Each row of a before or after table is a point. One or more steps were done to the points. Then noise was added and the rows were shuffled. The steps act on columns, c1 being the first. Name the steps. A step turns or swaps two columns, mirrors them in a line or flattens them onto one, adds a multiple of one to another, or multiplies or shifts one. Angles are multiples of 10 degrees, from the lower column toward the higher: turns from -170 to 170, lines from 10 to 170 but not 90. Use the fewest steps. Two steps may share a column if one is a turn and the other turns, adds or multiplies; they go together, in the order done. Otherwise the lowest column goes first.
In the rows, zero is written as 128.

Before (8 x 3)
[[145  98  78]
 [ 79 138  98]
 [148 102 146]
 [107 204 103]
 [134 149 172]
 [138 102 103]
 [114 100 122]
 [123 159 147]]
After (8 x 3)
[[171 148 141]
 [108 203 103]
 [142 102 150]
 [148 158 128]
 [107 139  74]
 [ 76  98 136]
 [124 100 113]
 [102 103 133]]
Steps: mirror c1 and c3 in the line at 50 degrees

Before (11 x 4)
[[131 124 162 150]
 [ 98 136 165  84]
 [113 141 100  84]
 [127 184 145 116]
 [103 139 146 125]
 [ 92 171 102 114]
 [143 190 120 166]
 [175 104 117 174]
 [120 182 154 168]
 [108 165 127 129]
 [104 183  87 162]]
After (11 x 4)
[[157 142 136  80]
 [183 102 112 173]
 [168 111 127 129]
 [123 130 164 119]
 [ 77 116 140 159]
 [148 127  88 122]
 [184 118 101 137]
 [168  92 166 131]
 [157  71 138 153]
 [165  85 136 112]
 [154 135 141 115]]
Steps: turn c1 and c2 by -140 degrees; multiply c4 by 0.7; turn c3 and c4 by -40 degrees

Before (8 x 6)
[[133 140 165  94 111 104]
 [102  95 138 155 137  85]
 [177 120 144 129 141 101]
 [124  97  87 130 164 178]
 [ 98 151  75 180 150 157]
 [139 116  78 108 142 132]
 [172 126 142  63 173  95]
 [119 105 161 117 154  97]]
After (8 x 6)
[[124 145  61 129 164 153]
 [176 101 147 125 141 125]
 [139 123  83 109 140 113]
 [172 100 150  62 175 119]
 [133 118 175  93 109 125]
 [119  88 158 117 153 144]
 [ 96 164  82 179 148 101]
 [103  74 137 160 141 130]]
Steps: turn c2 and c6 by -50 degrees; turn c3 and c6 by 30 degrees

Before (9 x 9)
[[140 149 118 135 106 103 123 131 146]
 [141 134 139 161 142 111 158 121 148]
 [129 131  93 107 183 126 120 130 124]
 [109 127 109 158 106  86 130 131 161]
 [116 154  85 119 170 161 149 124 127]
 [132 133 132 125 155 156 153 164 171]
 [146 114  93 176  82 104 151 144 146]
 [119 135 164 116 148 120 175 166 143]
 [116 138  97 145 166 148 105 120 103]]
After (9 x 9)
[[165 132 131 215 124 148 158 122 110]
 [156 150 148 147 111 143 123 131 111]
 [139 116 172 246  69 124 152 144 114]
 [116 131 109 119 146 109 151 161  86]
 [129 127 169 203 106 145 131 130  99]
 [146 132 110  96 123 158 174 165 116]
 [ 81 137 139 168 175  92 103 122 153]
 [ 63 152 139 105 157  76 153 124 128]
 [106 125 158  78 191 104 121 125 137]]
Steps: turn c3 and c6 by 140 degrees; add 1 times c6 to c1; multiply c4 by 2.5; add -0.5 times c7 to c5; multiply c9 by -1
